Rows are points. To make a cloud, some directions were put in groups of two or more. Within a group, all points are equally far from the middle, so they leave a hole (a ring in 2 directions, a hollow ball in 3). The other directions are filled evenly. Then the cloud was stretched, turned, moved and blurred a little. How many holes are there, and how many directions does each take, smallest first?

Cloud:
0: -166 -230
1:   96 -112
2: -239   77
3: -107   35
4:  -76  348
5:   97 -283
6:   30 -280
7:   -1   64
8: -157 -131
9:  313  167
10:  300   53
11:  274   89
12:  128  232
13:   37  362
Holes: 0

Cloud (29 x 4):
0: -191  116  -23  252
1:  246 -193 -109 -294
2:  -35   68 -399  -46
3:  -16 -191  -24  307
4:  238   43 -135 -350
5:  203  203  -41 -258
6:   13 -327 -126  119
7:   79  225  -23 -345
8: -187 -231 -157  -60
9:   -5  135  298    4
10:  257  156  -55    2
11:   93   -5 -402  -82
12: -139  246 -103 -262
13: -138  298  -17 -150
14:  253 -112 -141 -334
15:  -21 -255  -46  256
16:  -61   15 -402  -90
17:  -26 -308 -208   25
18: -232  -32  120  194
19: -160  -62  276   -2
20:  -36  286  136 -108
21:  -97  -86 -368 -128
22: -189   29 -272 -229
23:  -89  116  -81 -399
24:  243   41 -285 -147
25:  221  -78  178  140
26:  -83  129 -359   -1
27:   38  127 -249  193
28:  177 -335  -46   40
Holes: 2 (2, 2)

Cloud (46 x 6):
0: -231  -82  203  196  -48  -73
1:  195  188 -164   86  128  231
2:  423 -143 -152  -51   16   79
3:   56 -231    0  248  109  314
4:  183 -228   69 -199   77 -174
5:  344 -111 -170 -134    7  218
6:   17 -137  200  318   26 -225
7: -176    2 -101  148  279  -28
8:  207 -376  -33  137  244  -59
9:  102  -11   48  365  105  210
10: -163  176  -25 -200 -270  -16
11:  189 -117  -94  331 -258  -68
12:  140 -438   27  196   77 -111
13: -169 -390 -176   30  -97  -72
14:  104 -225  233 -142 -240   35
15:  220 -190 -238  287 -173 -108
16: -315 -280   53 -100   14  317
17:  164  -18 -254  245  139  246
18:  225  -23  -66 -160   59  379
19:  257 -289   -6  -65  235  -71
20: -155 -333 -267   75  111   17
21: -135 -402  -99   87  159   47
22:  -74 -319 -169   77  265  -20
23:  163   43  187  289  203 -159
24: -150   47   79 -246 -180 -148
25:  169 -282   97 -225 -162  238
26: -228 -210  137   63   48  332
27:  -33 -189 -162 -360  -22  -40
28: -101 -242 -219  -67 -353   81
29:   18  151 -100 -163 -154 -186
30:   16 -109 -138  246  -34  401
31:  150  -27 -235 -146  -79 -220
32:    0    7   48  313  -64  318
33: -257   50 -196 -255 -168  444
34:  182  209  199  -34  -34  154
35: -101 -448  -89   79   69  -50
36:  125  -68  282 -149 -165  -56
37:  -81 -168 -239 -188 -268  431
38: -144 -418   47  -31 -143  -53
39:  248 -333   95  298  -15 -172
40:  -64 -106 -370  114  165  104
41: -212  -93  104 -208 -258 -109
42:  205 -416  -15  225    9   94
43:  199  -89    9 -121 -379  134
44:   -7 -452  107    3 -124   92
45:   72   92 -135 -129  -96 -255
Holes: 3 (2, 2, 2)
